Each row of a before or after table is a point. One or more steps were done to the points. Then noise was added and the rows were shuffled. The steps act on columns, c1 being the first. Write out the steps. A step turns or swaps two columns, mirrors them in a line or flattens them onto one, adds a multiple of one to another, or multiplies or shifts one. Angles are multiples of 10 degrees, from the lower column toward the higher: turns from -170 to 170, lines from 10 to 170 but not 90. Use the fewest steps. Two steps may share a column if one is a turn and the other turns, adds or multiplies; they go together, in the order done. Otherwise the lowest column goes first.

Before (8 x 3):
-0.48	0.64	-1.07
0.21	0.69	-0.44
-0.66	0.10	-0.47
0.21	-0.72	-0.24
-0.17	-0.67	-0.74
0.26	-0.12	-0.15
0.34	0.25	-0.63
0.00	-0.53	-0.21
After (8 x 3):
0.45	-0.58	-0.35
0.31	-0.31	-0.75
-0.55	-0.42	-0.17
0.29	-0.35	0.66
-0.07	-0.84	0.52
0.38	-0.16	0.10
-0.38	-0.93	-0.83
0.12	-0.29	0.50
Steps: shift c1 by 0.10; turn c2 and c3 by -80 degrees

Before (9 x 6):
0.56	-0.74	0.19	-0.02	-0.67	0.18
0.04	-0.09	0.02	0.76	0.31	-0.11
-0.52	-0.01	-0.25	-0.25	-0.15	-0.39
-0.45	0.44	-0.26	-0.02	-0.18	-0.96
-0.18	0.52	0.79	0.57	0.39	0.24
0.44	-0.07	-0.21	0.51	0.12	0.56
0.08	-0.19	0.17	0.50	0.68	0.27
0.06	0.54	0.58	0.57	0.54	0.37
0.33	-0.24	-0.33	-0.36	-0.11	-0.60
After (9 x 6):
1.62	-0.90	-0.13	0.14	-0.60	-0.04
0.25	0.78	0.09	0.32	0.66	0.57
0.20	-0.08	0.07	-0.15	0.32	0.80
-0.51	0.69	0.14	0.20	0.54	0.63
-1.58	0.01	-0.09	-0.44	-0.24	-0.32
1.39	-0.05	0.03	0.55	0.12	0.46
0.99	-0.34	0.03	-0.48	-0.21	-0.35
0.23	-0.38	0.13	0.33	0.82	0.46
-1.33	0.68	0.01	-0.89	-0.13	0.00
Steps: multiply c1 by 3; multiply c2 by 1.3; flatten c3 and c5 onto the line at 80 degrees; swap c4 and c6
